Rows are points. The window is the flat piece filled in between its corners: a triangle in 3 columns, a solid with four corners in 4, and so on. A path goes straight from each point to the next, and from the last back to the first. List the points from which the path goes on through the window.
In the rows, 128 means zero.

Window, 4 rows:
[[143 144 130  98]
 [ 67 134 207  91]
 [134 159  70 179]
 [169 161 120 162]]
Path:
(1): [140 174 102 145]
(2): [175 105  72 130]
(3): [137  97 108 147]
(4): [100 194 137 143]
(5): [ 99 172 183 114]
(6): [ 59  78 179 125]
(7): [ 81 108 161 152]
(8): [112 179 193  45]
Through the window after points: 3, 7

Window (8 x 8):
[[ 88  95 101 168 212 143 131 164]
 [ 26  75 107 140 155 144 203 124]
 [ 86 179 184 114  89  39 112 150]
 [222  82 154 219  77  61  52 128]
 [133 153  88 183 158 179 117  98]
 [ 76 142  94 184 166 111 189 157]
 [189 100 128  60  57 108 191 126]
 [116 156 200 164 113 124 143 162]]
Path:
(1): [115 112 165 140 148  50 161 123]
(2): [ 89 162 112 147  76 170 132 135]
(3): [123 108 123 148  71 108 172 196]
(4): [156 144 170 146 122  92 119  83]
(5): [ 87 159 108 147 233  70 201 155]
(6): [103  94 103 157 108 140 120 135]
(7): [101 155  91 156 113 117 118 140]
(8): [ 99  85 153 128 179  87 190 140]
(9): [123 158 190 161 165 161 187  60]
(10): [101  43  60 150 108 108 146 185]
(11): [131 116 159 149  89 114 109 179]
(12): [170 141 144 146 110  87 140 117]
(13): [111 120 183 147 147  89 164 101]
(14): [101 170  82 188 123 162 129 192]
(15): [ 60 122 127 115  60 137 142 169]
(16): [114 129 154 140 136  71 155 140]
Through the window after points: 13

Window (11 x 11):
[[124 100 143 113 175  99 119 128 166 130 156]
 [106 102 143 143 147 114 149 145  81 116 150]
 [141 150 147 113 137 123 123 141 106 128 190]
 [121 121 125 140 154 135 105 170 159 108  72]
 [152 149 134 180 150 106 132  86 154 203  98]
 [144 105 169 155 129 127 126 113 128 101 127]
 [148 130 185  77  95 101 107 161   7 178 117]
 [106 134 148 131 150 118 165 105 164 108  71]
 [132 128 152 142 189 125 132  98 116  73  99]
 [ 94 152 136 187 108 110  75  56 119 228 162]
 [102 131 172 142 141  80 105 179 110 102 159]]
Path:
(1): [ 91 115 180 124 152 129 135 143 106 136 143]
(2): [128 147 158 103 177 162 131 146 159 140 115]
(3): [139 102 149 143 123  71 122 126  72 103 121]
(4): [143 127 102 116 142  79 145  94 123 101 107]
(5): [110 132 212 173 195 167 103 123 104 112 118]
(6): [143 133 165 152 164 218 162 156  93 139 147]
(7): [116 135 142 117 138  77 126 112 147 117 121]
(8): [141 104 146 119 117  89 129 119  98 129 124]
(9): [104 177 187 119 161 165 102 196  56 184 101]
(10): [ 95 101 206  90 130 186 152 175 111 107 145]
(11): [144 131 104 157 155  43  97 106  90 134 125]
(12): [180 121 118 165 120  97 121 104 127  98 117]
Through the window after points: 4, 6, 8, 12

Window, 14 rows:
[[ 99 180 120 132 115 133 102 108 151  84 122 131 135  89]
 [ 99 145 132 134  69 157 166  73 118 130  82 124 136  76]
 [112  67 129 178 115 168 137 130 137 134 114 175 179 139]
 [ 97 137 109 126 120  99 107 111 119 169 151 147 142 130]
 [ 60 163 115  84  95 185 246 151 149  89 170 128 161 147]
 [121 201 127 110  60 131  84 189  77 154 123   7 125 105]
 [144 128 123 109 156 161 139 121  31 172 138 125 100 136]
 [116 145 147  80 151 109 148  68 136 127  68 138 135 158]
 [116 125 114  83 138 160 119 106 130 176 105 145 109 129]
 [149  65  96 120 116 136 120 145 117 146 101  98 193  88]
 [149 143 129  75 104 129 203 151 146 108 156 160  93 149]
 [113 103  89 115 110 122 124 107 125 107 107  94  97 121]
 [145  99 120 198 170 151 156  76 172 140 109 100 182 132]
 [103 188  78 133 103 138 139 123 107 141  83 107 139 118]]
Path:
(1): [163 140 138 130  88 146  82  93 137 160 155 138 158 152]
(2): [127 125  85 137 101 163 159  55 123 122 145  98 200 129]
(3): [108 129 170 103 152 103 111 186 126 158  94 150  73 116]
(4): [122 102 120 144 159 117 125 122 121 153 109 110 100  96]
(5): [113 197  95  59  36 172 161 112 120  65 142 138 153 170]
(6): [161 170  91  95  59 157 161  61 101 133 124 129 146 156]
(7): [ 95 119 113 143 141 139 128 160 132 145 113 117 133  99]
(8): [ 70 112 120 165 161  99  99 130 195 146  81  78 138  69]
(9): [143 155 118 126 100 169 148  98 106 101 139 151 153 141]
(10): [120 132 117 110  64 145 103  67 164 122 127 101 145 187]
(11): [ 95 138 109 113 153 140 211 182  95 117 128 140 120  66]
(12): [ 86  92 111 153 133 154 175 138 119 121  86 129 147 111]
Through the window after points: 4, 8, 10, 12

Window (14 x 14):
[[207 156 177 132 125  57 179 196 135 118  56 119 123 213]
 [ 88  70 109 184  87 122 140 170 151 188 105 168 109 146]
 [160 125 101 111 140 144  98 192 193 115 104 137 173 169]
 [ 86  83 111 237 111 175  81 116  24  89 148 132  42  71]
 [195 103 120 119  77  40 160 235  82 132  51  98 114  76]
 [134 148 129 133 135  52  79 122 188 148  84 136 118 140]
 [124 133  75 108 111 141 180 110 153 148 115 134  93 126]
 [ 50  67 138 168 156 125 126 135 130  34  85 151  76 105]
 [ 28  84 117 161 154 145 137 128  42 184 170 117 134  79]
 [ 18 134 147 195  75 166 127 134  96 108 193 162 105  49]
 [219  73 190  76 118  83 130 151 186 128  98 152 120 159]
 [  7  74 100 170  42 148 100  92  34 102 153 118 120 110]
 [ 71  69  92 213 104 108 147 122 118 109 200  88 117  97]
 [157 113  93 123 135  58 138 159 127 110 129 213 133 156]]
Path:
(1): [122  72 104 187 135 118 145  79 112 118 158 188 178 121]
(2): [132 117 123 128 107  92 121 192 121 126 101 146  71 138]
(3): [ 98  87 168  79 172 160  85 186 114  81 201 128  29 115]
(4): [110 100  87 234  80 115 128 118  70 128  93 145 123 103]
(5): [116  91 133 180 138 128 142 135 120 124 120 135 145 113]
(6): [122 118 101  96  87  97 105 181 132 131 134 129  84 157]
(7): [139 188 142  69 117  56 110 187 182 111  87  89  29 161]
(8): [143  55 131 189 125 120 117 112 124 144 115 177 183 121]
(9): [121 121  93 192  76 104 150  66  95 136  61 155 154  85]
(10): [ 99  84 145 135 136 100 104 186 159 112 189 108  86 140]
(11): [133 107 125 131  98 101 145 185 131 133 136 122  73 123]
(12): [176 117 145 135 135  75 128  92 135 116  21 162 217 133]
(13): [106 103 105 191 118 125 187 116 143 119 120 161 136 107]
(14): [ 94  89 120 123 106  86  76 168  75 123 164 116 103 126]
(15): [ 87  95 106 134 133 106 127 172 111 142 134 149 100 155]
(16): [132  99 141 172 110 150 140  96 107 138 122 122 157  51]
Through the window after points: 1, 3, 5, 7, 9, 11, 13, 15

Window (14 x 14):
[[ 95 104 104 137  99 203 149 147 183 110 143  70  80 110]
 [110 111 177 173 130  76 111 126 124 104 164 104  82  90]
 [117 103 152 126  84 119 118 174 130 124 213  85 107  93]
 [222 191 146 150  54  87 179 185 130  91 127  60 105 107]
 [  7 109 144 114 169  42 117 159  83 146 117 143 115 199]
 [115 122 131 143 174 109 159 233 146 161  87  35 118 120]
 [109 117 144  71 140 201 206 144 165 116 125 102  97 122]
 [117 160 128 166 129 182 165 130 107 113 152  73 118  89]
 [118 124 160 197 111  81 151  74 134 118 181 137 169 132]
 [115 143 127 142 130  86 150 162 113 179 103 145  95 112]
 [108 142 169 156 171 153  76 160 114 146  92  80 153 151]
 [157 123  97 130 184 146 105 154 146  87 128  75 144 102]
 [ 73 124 156 172 130 120 130 202  88 122  77 136 137 112]
 [ 90 180 150 128 141  65 123 125 158 122 142 128 143  98]]
Path:
(1): [103 155 143 160 183 133 155 207 191  83 164 112 135 153]
(2): [124  99 135 125 104 116 125 135  78 167  83  46 111  87]
(3): [123 103 117 136 109 118 122 144 106 125 143  83 149  90]
(4): [106 153 177 170 140 113 144 167 140 108 129 114  77 122]
(5): [125 147 143 185 184 183 125 160 164 129 143 127 146 144]
(6): [122 127 114 104 113 114 147 139 102  99 126  51 106  76]
(7): [109 118 152 136 104 125 161 133 118 131  82  83 115  88]
(8): [118 144 127 143 135 114 153 179 136 115 161 129 113 131]
Through the window after points: 3, 5

Window (14 x 14):
[[ 88 141  97  94 181  63  92 130 152 118 104  81  86 108]
 [ 90  53 173 231 178 106  69 104 107  53 137 105 128 143]
 [186  65 131  47 183 104 159 105  96 168  91 117 185 135]
 [110  89 114 157 203 139  90 167  73 136  68 138  67 161]
 [ 38  94 126 146 174 173 105 102 133 105  77 193  87 125]
 [121 138 144 145  90  51 175  68 144 162 131  58 147 109]
 [110  63 196 114 142 133 104 148 112 163  89 126 162 202]
 [138 163  94 153 158 101 121 117 113 129 181 135 156 124]
 [143 124 148 181 174 163 158 203 138  40 131 173 153 108]
 [153 139 135 130 123 135  82 109 149 165 182 137  69 101]
 [103  96  96 157 143  72 180 171 178 128 186  43 150 107]
 [101  50 147 170  49 135  95 100  85  62 182 153 107 178]
 [182  91 143 127 138  73 171 180 155 161 169 172 129 177]
 [ 77 132 142 158  64 101 172 135 109 117 172 209 173  27]]
Path:
(1): [ 82  91 150 151 249 136 173 157 111  99 171  99 103 125]
(2): [ 82 154 212 129 171 122 138 128 125 123 211 111  73 122]
(3): [121  83 111 170 112 105 110 134 128 123 108 141 159 133]
(4): [166 116  46 186 122  96  98 159 143 158 140 159 217  70]
(5): [ 95 109 191  94 165 109 178 120 119 119 129 122  98 134]
(6): [ 96 124 179 137 165 100 177 156 114 125 157 159 119 181]
(7): [142  82 117 135 120 105 117 129 141 145 120 123 147 110]
(8): [136 104 104 147 157  92  97 147 130 106  99 131 151 120]
(9): [ 54 104 173 134 149 137 188 136 122 133 163 127  92 141]
(10): [ 64  75 135  60 196 117 133 111 101 143 164 128  78 138]
(11): [202 120 145 209  98 100 111 126 133 102  61 137 205 124]
(12): [112  87 123 167 123 135 116 153 134 116 113 141 145 104]
(13): [105 152 163  89 182  71 147  96 111  62 187 140  64 186]
(14): [ 97 123 174 140 146 109 179 141  63 106 161  41  98 161]
(15): [134  76 132 167 155  91  97 134 155 115 136 166 136 136]
(16): [170 117 109 134  62  85  68 115 142 160  93 134 149 172]
Through the window after points: 6, 12, 14

Window:
[[ 38 143  37 152 144 138 163 114 139  96 101 127 176 110]
 [ 82 200 126 107 116 167 117 102  73 146 130 124 245 167]
 [ 74  98 162 121 184 183  70  87 205 178  69 172 147 152]
 [129 156 154 156 108 163 168 191 175 112 205  76 167  81]
 [215 114 110  41 113 107 203 136  83 176 175 104 150  72]
 [ 89 117 158  78 176 194 153  89 160 135 130 224 159  58]
 [ 81  40 108 130 122 235 118 130 108  63 145 159 154 143]
 [119 120 161 147 107 166 146 144 195 107 203 153  27  97]
 [152 135  90 127 132 101 153 172  25 132 124 152 185 129]
 [104  65  91 132  26  93 111 186 108  74 152 166 150 146]
 [ 81 168  65  78 172  65  88 185 109 171 146 103 129 118]
 [110  62 157 125 200  56 125 120 149 122 182 184 133 166]
 [140  71  59 116 177 100  71  84  96  83 111 169 158 114]
 [112 158 184  63 147 155 114 152 107  51  99 124  77 140]]
Path:
(1): [100 120 116 137 110 134 141 126 114 132 161 133 124  93]
(2): [120 105 132 122 131 117 130  89  94 123 142 131 147  83]
(3): [153 121  40  56 138 114 136 208 130 121 140 147 149 157]
(4): [146 150  65 125 114 127 132 197 143 159 193 168 143 155]
(5): [ 63 100 124  95 139  87 101 132 101  98 114 112 136 102]
(6): [ 99 100 149 167  89 156 123 136  68 126 171  59  79  64]
(7): [132 126  92  76 152 125 158 146 148 100 155 188 175 143]
(8): [161 144  67  71 148 172 133 154 168 135 173 202 118 128]
(9): [ 80  94 188 142 114  95 135 128  78  84 119  75 152  96]
(10): [ 86  94 153 126 124 166 168 111  99 126 147 129  74  68]
(11): [141 180  75  90 137 138  74 167 188  91 138 176 214 167]
(12): [126 120 101 121 192 161 136 152 137 120 109 159 186 139]
(13): [ 65 120 184  67  34 100  82  64 110 154 162  95 100  83]
(14): [ 79 117 150 127  99 127 149 144 113 126 121 149 133  88]
(15): [188 106  20  80 171 131 125 143 100  74 202 143 176 164]
(16): [167 150 116  45 153 136 154 182 125  65 162 159 161 166]
Through the window after points: 2, 4, 8

Window:
[[142 160 145 126 122 152 169 106 174  93 164 106 125 115]
 [156 140  93 144 145 176 117 123 178 124 138 119  77 133]
 [ 90 177 104 131 193 174  72  98  95 147  97  62 158  89]
 [161 129 159 148 109  39 139  96 104  66  70  73  77  63]
 [ 77 139 121 107 130 167 110 151 139 150 102 168 156 108]
 [125 182 129  81  76 158  87 163 141 163 144 128 142 120]
 [135 103 177 126 104 129  94 153 126 108 173 122  99 117]
 [ 96 162 136 197 134 132 118 120 156 131 141 120 104 141]
 [ 98 130  85 137 140  58 125 135 123  80 179 158 101 103]
 [109 204 135  91 144 123 249 133 138  58  87 150  74 230]
 [180 133 121 128 150  95 118 137 193 102 132 134 130 164]
 [ 95 160 151 121 170 155  58 147 184 146  72  38 108  65]
 [102 113  94 106 105 137 138 143 155 146 154 113 136 157]
 [152 146  99 123 142 157 130 208 136 141 129  79 157  78]]
Path:
(1): [110 129 153 103 182 101 141 135 153 187 143  87 102  65]
(2): [139 136 139 133 101 149  99 145 140  95 145 123 110 134]
(3): [ 95 164 115 179 148 165 157 136 151  50 124  90 128 126]
(4): [192 129 147  67 114  98 105 107 167 185 153 137 104 116]
(5): [129 151 133 112 145 130 155 141 139 135 129 129 106 131]
(6): [126 165 111 150 117 130 109 123 151  49 115  67 146 105]
(7): [130 129 101 130  93 152  76 145 164  74 161 100 141  92]
(8): [102 162 165 126 178 135 121 137 146 162  84  89  91 119]
Through the window after points: 1, 3, 5, 7
